Every row gives one point. Each copy is the shape, with its points in the same order, turned, moved and blurred by noise. Is it also mirrored, or only turned?
(in the rows, 128 means zero)

Shape, 9 rows:
[[108 124  91]
 [136 170  64]
 [104 157 110]
 [ 97 152 124]
 [178  66 165]
 [ 99 179  58]
 [120 132  95]
 [131 151 154]
 [133  72 172]]
Copy 1 (9 x 3):
[[ 99 138 103]
 [107 192 107]
 [114 139 137]
 [110 127 147]
 [206  87  83]
 [ 71 181 123]
 [118 136 105]
 [158 123 151]
 [176  59  94]]
Copy 1 is: only turned
Copy 2, 9 rows:
[[ 95 140 137]
 [110 187 106]
 [118 162 162]
 [124 153 171]
 [151  47 110]
 [ 87 202 146]
 [105 143 131]
 [156 133 163]
 [135  61 155]]
Copy 2 is: only turned

Shape (8 x 4):
[[ 86  88 135 169]
 [172 140  62  74]
 [115  93 167 131]
 [120  64 121 154]
 [140 143 127 163]
 [ 92 145 134 160]
 [162 158 107  63]
 [160 170 107 148]]
Copy 1:
[[125  94 167 148]
 [171 141  86  45]
 [133 143 175 141]
 [172  99 169 153]
 [117 121 100 146]
 [ 92 112 133 141]
 [137 176 100  61]
 [119 130  74 118]]
Copy 1 is: only turned
Copy 2, 8 rows:
[[ 63 126 152 123]
 [184  69 100 188]
 [107 123 182 115]
 [ 73  98 170 152]
 [121 154 133 160]
 [ 98 155 119 117]
 [203  93 117 150]
 [147 154 111 178]]
Copy 2 is: only turned
Copy 3 (8 x 4):
[[116 143 107 190]
 [125 123 120  28]
 [126 105 146 174]
 [107 107 100 173]
 [176 144 102 135]
 [152 175 121 162]
 [147 122 167  51]
 [184 149 108  93]]
Copy 3 is: only turned
Copy 4:
[[126  70 133 143]
 [157 211 109 111]
 [142  79 168 115]
 [111 103 146 159]
 [186 109 132 164]
 [180  70 123 136]
 [193 180 136  82]
 [209 153 125 159]]
Copy 4 is: mirrored

Shape:
[[ 99 123 137 124]
 [117  89 134 164]
 [161 160 110  95]
 [172 169 146 162]
 [127  58  96  98]
 [112 145 124 125]
 [127 167 158  23]]
Copy 1, 7 rows:
[[136  94 140 137]
 [149 102  97 171]
 [110 159 142  92]
 [147 183 147 156]
 [121  75  66 102]
 [122 117 145 135]
 [142 115 190  36]]
Copy 1 is: only turned
Copy 2:
[[103 123 112 136]
 [123 106 162 161]
 [160 168  79 133]
 [135 187 120 196]
 [160  85 139  82]
 [112 135  96 151]
 [111 191  53  71]]
Copy 2 is: only turned
Copy 3:
[[108 144 130 136]
 [115 107  99 167]
 [143 108 144  71]
 [167  84 170 144]
 [ 74 104  61 101]
 [134 140 136 114]
 [ 82 136 196  40]]
Copy 3 is: only turned

Shape:
[[147 121  96 136 162  92]
 [102 136  87  58  57 157]
 [104 138 164 118  94 176]
 [135 109 141  73 177  69]
 [117 135 173  75 140 128]
 [133 137 121 158 156 151]
 [152 155  83  85 164 134]
 [ 58 151  86 138 149 109]
 [171 146  88 141  88  91]
 [173 117 178 158 109 177]
 [148 147 168 156 161 121]
 [123  68  85  71 100  99]]
Copy 1 (12 x 6):
[[108 155 108 137 171  89]
 [220 133  95 154  70  94]
 [184 108 134 143 111 170]
 [138 202 111  77 159 107]
 [176 155 126  82 134 149]
 [117 104 114 144 158 137]
 [152 121  69 105 154  80]
 [ 97 116 142 122  93  83]
 [168 143 131 180 175  67]
 [174 117 120 172 185 192]
 [129 126 146 117 193 150]
 [165 209  82 156  99  94]]
Copy 1 is: mirrored
Copy 2:
[[155  93 119 126 143  64]
 [ 69 147 175 115  51  87]
 [137 165 153 123  81 160]
 [137 164 131 131 185  56]
 [135 192 138 115 138 109]
 [177 102 133 108 114 121]
 [127 109 147  67 138  68]
 [179 140 111 121  63  51]
 [ 92  75 105 143 108  98]
 [149 111 151 130 128 195]
 [170 124 101 122 147 136]
 [ 95 128 184 167 117  49]]
Copy 2 is: mirrored

Shape (11 x 8):
[[147 167 194 169 145 175 135 154]
 [163 147 195 178 146 125 149 156]
 [ 97  78 111  92 165 105 137 122]
 [ 91 105  74  73 165 118 195 146]
 [ 96  64  89 148 165 135 158 124]
 [153 173 131 124 120  64 107 174]
 [127 185 132 170 162 120 132 140]
 [101 180 182 133 119 130 109 123]
 [110 201 143 142  62  82 114 194]
 [155 160 152 147 134 181 106 146]
 [125 106  94 114 125 120 174  88]]
Copy 1:
[[129 168 120 136 213 159 165 155]
 [130 142 158 112 199 174 158 143]
 [112 126 118 114 120  80  92  87]
 [112  74 111 143 145  30 123  91]
 [ 53 127 146 146 126  83 106  85]
 [205 125 179 129 141 115 147 137]
 [150 165 155 153 184 118 177 105]
 [162 187 100 111 149 138 179 134]
 [195 148 163 125 121 104 210 189]
 [139 175 114 170 180 162 139 154]
 [ 99  90 108 149 115 115 141  86]]
Copy 1 is: only turned
Copy 2, 11 rows:
[[ 97 123 187 217 157 132 135 113]
 [118 157 167 231 149 101 142 129]
 [109 169  95  91 170  91 118 155]
 [111 203 123  69 169 150 124 198]
 [ 75 173  75 107 169 127 155 128]
 [188 128 130 180 118 115 115 185]
 [104 136 125 201 123 147 109 166]
 [102 109 173 167 100 100 106 139]
 [187 100 169 173  68 128 167 185]
 [111 105 160 181 153 158 112 110]
 [108 212 109 114 114 141 112 125]]
Copy 2 is: only turned
Copy 3, 11 rows:
[[163 135 194 163  95 131 136 175]
 [160 131 165 142  91  96 161 170]
 [ 92  78  79 169 149 111  93 109]
 [105  62  79 186 168 163 147  72]
 [147  53  73 185 139 131  93 121]
 [130 174 123 125 181 104 167 133]
 [179 160 137 191 142 119 140 133]
 [138 165 186 151 131 119 102 111]
 [173 166 177  83 201 122 158 112]
 [146 154 173 158 122 161 119 179]
 [137 105  66 146 109 166 114  86]]
Copy 3 is: mirrored
Copy 4, 11 rows:
[[159 114 134 144 191  61  85 115]
 [171 115 138 133 199  82 144 110]
 [107 184 120  80 113 159 149 158]
 [108 223 110 140 106 151 147 190]
 [100 186 157 110 167 192 129 162]
 [110 116 110 162 114  99 170  76]
 [110 121  87 161 182 111 120 115]
 [142  75  94 125 144  83 118 137]
 [110  57 116 190 105  80 159 114]
 [142 124 137 140 154  97  66 102]
 [159 164 118 139 119 191 128 163]]
Copy 4 is: mirrored

Shape, 13 rows:
[[143 187 101 136 153 184  63 126]
 [116 108 145 171  94 205  88 135]
 [175 143 113 112  85 138 131 102]
 [ 82 118 154  76  85 145 163 177]
 [116 154 142 141 168 100 177 164]
 [156  98  72  67 143 162 183 154]
 [171  97 115  73 146 192 177 145]
 [ 80 178 110  60 132 112  88 105]
 [ 86 129 111 124 154 149 138 154]
 [ 76  77 183  98 170 137  95  98]
 [120 114 110 119 143 114 115 165]
 [141  76  81 117  97 100 132 159]
 [112 156 133 150 150 133 122  80]]
Copy 1:
[[ 67 154 171 123  79  73  53 140]
 [130 221 142  97 141 113  74 116]
 [155 136 141 142  96 108 100 177]
 [135 139 108 173 182 184  88 132]
 [114  87 155 155 132 129 134  74]
 [150  90  60 179 136  70  93 136]
 [136 111  78 161 170  46  99 151]
 [ 87  82 133 117 101 177  47 165]
 [108 118 117 139 133 127  77  84]
 [102 115 105  35 170 153 108 117]
 [ 94 127  98 133 109 133 119 110]
 [138 146  62 156  87 140 134 122]
 [129 106 169  87  96 116  76 118]]
Copy 1 is: mirrored
Copy 2:
[[141  71 115  52 164  78  86 175]
 [ 65  78  87  43 126 142 139 143]
 [114 139  68 101 141  55 145 146]
 [ 78 171  59 135 171 171 131 183]
 [142 128 104 165 155 149  91 112]
 [105 167  87 163  91  94  90 208]
 [ 65 136 109 164 103  84 103 200]
 [181 158 119  80 200 122 142 201]
 [136 130 106 115 131 165 106 164]
 [ 97 150 192  94 153 172 163 158]
 [127 161 106 102 138 136  86 142]
 [113 204  73  93  96 117 102 130]
 [158  97 125 101 151 121 157 132]]
Copy 2 is: mirrored
Copy 3, 13 rows:
[[191 155 178 140 153 165  99  97]
 [147 153 176 139 120 126  48 181]
 [159  94  95 133 117 167 123 152]
 [138 166 115 109  83  86 170 200]
 [ 75 170 110 121 119 120 160 107]
 [160 143  59 168 176  94 163 156]
 [162 137  70 197 137  82 136 151]
 [172 120 182 106 137 156 210 137]
 [120 178 147 130 152 111 152 148]
 [105  93 213 144 130  69 151 165]
 [126 139 127  94 158 100 141 132]
 [127 110  84  82 174 102 128 175]
 [105 119 172 148 132 171 139 131]]
Copy 3 is: only turned
Copy 4, 13 rows:
[[ 90 247 155 124  90 154 143 119]
 [103 182 169 114 181 185 122 105]
 [109 168  78 147 113 155 148  69]
 [163 106 125  93 116 133  71 101]
 [136 118 141 177  64 142 116 160]
 [100 160  44 141 102 137  50 135]
 [126 183  64 164 126 140  44 117]
 [106 170 135  88  62  68 143  98]
 [ 98 144 146 125  98 133  92 149]
 [123 152 163 140 172  50 117 140]
 [115 148 111 116 108 134 128 165]
 [ 97 119  58 108 133 155 136 150]
 [ 82 162 161 171 102 116 150 103]]
Copy 4 is: mirrored

Shape (12 x 9):
[[118 154 116  73 147 128  77 147 109]
 [ 94  91 185 133 159 172 202  57 112]
 [126 191 104 134 136 156 117  75 114]
 [144 151  91  64 136 128  67 156 128]
 [ 82 123  91 135 163 134 119  71 108]
 [120 167  72 100  97  56 118 107  76]
 [150  91  93 102  98 144 164 170 149]
 [ 64  88 165 156 116 200 155 113 128]
 [143 157  99  90 117  77 103 169 191]
 [142 129 163 155 117 113 186 177 161]
 [117 164  78 120 167  96 125 140  90]
 [143 117 129 154 148 111 108  99  97]]
Copy 1:
[[121 114 144 151 182 156 165 157 117]
 [122 144  79  81 131  49 105  50 107]
 [ 80 173 133 126 131 172 133 101 103]
 [114  91 139 161 173 185 161 167 132]
 [108 175 119  94 178 143 133  93 156]
 [ 71 178 150 206 188 144 113 140 166]
 [107  52 131 138 141 132  66 131 161]
 [153 137 107  55 141  90  68 114  99]
 [ 71  87 146 156 120 150 143 202 176]
 [101  86 170 129  80  72  87 139 146]
 [ 86 140 188 147 180 142 147 112 157]
 [146 160 139 146 128 131 136  99 159]]
Copy 1 is: only turned
Copy 2:
[[197 147  78 131 143 153 140 114 169]
 [105  82 189  77 147 134  33 133 156]
 [130 153  88 114 130  77 104  79 162]
 [198 140  53 141 144 155 165 105 141]
 [106 161 145 137 155 129 107  95 162]
 [162 212  94 128 207  89 145 136 116]
 [170  85 125 129 136 130 157 146  79]
 [155 101 199 128  84 131  59 126 142]
 [190 101  55 190 172 114 150 150 121]
 [156  63 119 135 128  96 117 209 124]
 [149 159 103 120 174 111 171 133 175]
 [105 162 103 125 135 135 111 154 153]]
Copy 2 is: mirrored
Copy 3, 12 rows:
[[144 136 112 161 118 112 148 137 202]
 [124 104 126 154 200  54 137 144  44]
 [182 174 125 153 100  92 145 106 112]
 [132 150 101 155  80  97 131 121 219]
 [168 131  83 171 118 108 114 149  91]
 [166 137 113 101  37  90 154 189 128]
 [ 93  91  83 108  97  60 131  78 154]
 [168  68 117 141 199  80 108  84  93]
 [ 99  92 140 157  27 106 121 105 191]
 [ 84  58 158 108 106 110 156  89 111]
 [140 133  94 148  82 135 176 151 127]
 [119 149 121 122 118 123  98 153 112]]
Copy 3 is: mirrored
